Each wall is flat, endless, passes through zero and stands at right angles to its row. A trip goes straight from one point to another. List the walls that it crosses, first one first.

Walls:
(1): [-21 -36 -72]
(2): [-31  26 -10]
(3): [-23  26 -13]
(4): [  8 -21   8]
(5): [-20  14 -36]
Trips:
[ 9 15  5] to [49 22 38] -> 2, 3, 4
[ -9 -15  46] to [15  4 17] -> none
[-32  19   8] to [ 10 -23  -1] -> 1, 4, 5, 3, 2
[-11 -19 -24] to [ 8  0 22] -> 3, 2, 5, 1

Walls:
(1): [ 19  38 -17  44  34  63  -4  -1]
(2): [ 34 -27 -24   3  12  27 -19   6]
(3): [  9 -22  21 -15  51  35  46 -28]
(4): [ 66   9  29 -46  17 -14 -13  -9]
(5): [  4 -45  26 -24   7  -4  63  17]
(6): [ 44 -24  15 -37   5  -3   3 -44]
(7): [ 46 -25 -14 -19 -17   2  23 -24]
Trips:
[-30  22  20 -14 -18 -67  76  31] to [ -1  -3  33 -25 -47 -37  60 -15] -> 7, 6, 4, 3
[ 29  19  62  -2   8  12   4 -32] to [ 11   5  30  51  12 -30  -9  20] -> 7, 5, 6, 3, 4
[-32  -9  40  50  41   3 -12 -24] to [ 22  14 -15   7  22   7   0  35] -> 2, 4, 3
[-30  19   5  47  17 -16 -26   4] to [ 29 -16 -40   7 -30 -52  -6  14] -> 1, 2, 7, 4, 6
[-34 -55  -4  11  48 -35  52   7] to [ 73 -61  32  -9 -38   3 -21  37] -> 7, 6, 2, 4, 3
[ -8 -10  33  18 -52   7 -34 -74] to [ 11 -16  26  -3  46   9 -14 -27] -> 4, 3, 2, 1, 5
[ 15  24 -11  -7  25 -29 -25   5] to [-33  -3 -15 -19 -23  14 -35   9] -> 6, 1, 4

Walls:
(1): [-18  10 -57  41   1 -13  29 -46 -19 -57  27 -20]
(2): [  5   7  -7 -32 -49 -23 -38   4   6 -10  27  21]
(3): [-21  79 -76  14  32   6  22 -21  -1  10   3  46]
(4): [ 40 -47  24  36   8 -27 -15 -54 -28   1 -53  -1]
(5): [-39  19   8  27   6  25 -44  -2 -29   9 -32  12]
Trips:
[  3  28  29  58   9  27  38 -37   1   7 -19 -27] to [ -6  21   8 -19 -22  32  38  -9   0 -58  -5 -31] -> 5, 4, 3
[  8  20 -39 -49 -42  12  40 -12 -42 -16 -25  20] to [  3   7  42  76  -6  11  -9  24 -24  17  32 -48] -> 5, 2, 3, 4
[-38  48 -45 -59  32   5   2   0  -1   5  26 -27] to [ 61  23  24  13 -18  38 -22   3  26  10  75  11] -> 1, 3
[  7 -15 -52  28  32  23 -44  -5  14   4  -6 -24] to [-33  28 -12 -21 -34  18 -81 -10   6  58 -47 -39] -> 1, 2, 4, 3
[ -3   9  17  43  18   7  26   0 -36   0  24  76] to [-11  26  23  15 -19 -54  11  54  25 -28 -37  16] -> 4, 1, 2, 3, 5
[ 51  27  12  14   1  38  40 -26  48  15 -32 -57] to [ -8 -36 -24 -15  15  -6   0  -6  18   3 -39   6] -> none

Walls:
(1): [ 11  31  10 -13   4  13   4 -13 -46 -20  -1   7  29   4 -14  45  27 -16
  35   8   5 -16 -44  36]
(2): [ -9   0  29 -12  19  -7 -36  25   3 -11  14 -24   0  -7  -3   4   1   6
  10 -37 -24 -44 -41  17]
(3): [-21  -5   1   0 -25 -14 -10  24  21   4  14 -23 -10 -10 -12  35   0  46
   8  -4  -8   2  20  39]
(4): [  0  -4 -12   2 -29   6   4  -7  19  17  19  39  -3  -7  17   1 -15  -1
  -2   5  -4   0  -7  29]
(5): [ 37 -41  -6  19  -2   2  23  19   0  48  -8 -19 -20 -22  10 -23  23  10
  10 -44 -18 -20  -1  35]
(6): [-17  -6 -31   6   0   5   1 -23   1 -21  -8 -12 -22  -4 -23 -37 -10   7
  19  22  28   0  12  -7]
Trips:
[ 14  14 -17  -9  24  49  22 -31  -7 -15  21  31 -27 -95 -12  33  24  -2
 -18  -3  32  -4 -20 -34] to [-13 -20 -28   4  -1   5 -13  18  23   4 -46  27  37   0  27  10   7  22
  -2 -22 -10 -20 -17  17] -> 5, 6, 2, 3
[-39  -2 -32   7   2 -18   1 -15 -56  27  28  13   8  -7   2  -4  -6 -17
  -7  -8 -16  -1  -6 -14] to [-49  16  -1 -35 -46 -30  -9  16  53 -27 -29  45  -6  -2  12 -33 -29  18
  16  10 -23 -21  29  -4] -> 1, 3
[ 16  33   1  13  22  34  -9  11  30 -42   1 -37 -23   0 -25   0   2 -16
   1  -7  13  -4  32 -58] to [ 19   3   3  -1  11  14   3  -9 -11  16 -13 -40 -16  22  13  -7  39  20
 -14  22 -22   8  26 -37] -> 5
[ 42 -48  -8  -7  15  27  -2  23  11  -9 -17  56 -18  18   3 -46   8   9
 -12   6  13  37  24 -18] to [  7  13 -35 -34  11   0 -37 -19  -3  21  10 -26   4 -23  36 -25   8  29
 -14  -9  13  -6   0  41] -> 3, 2
[-10   1  17 -29 -15   2  28  14   0   3 -29   6  14   5   7  17   4  -4
  24 -20  -8  23 -20  11] to [-18   1 -40  16  -4  33 -11  12 -37  37  -9   6 -17  -5 -17 -40   7   9
 -12  11   3   7   7 -22] -> 2, 3, 6, 4, 1
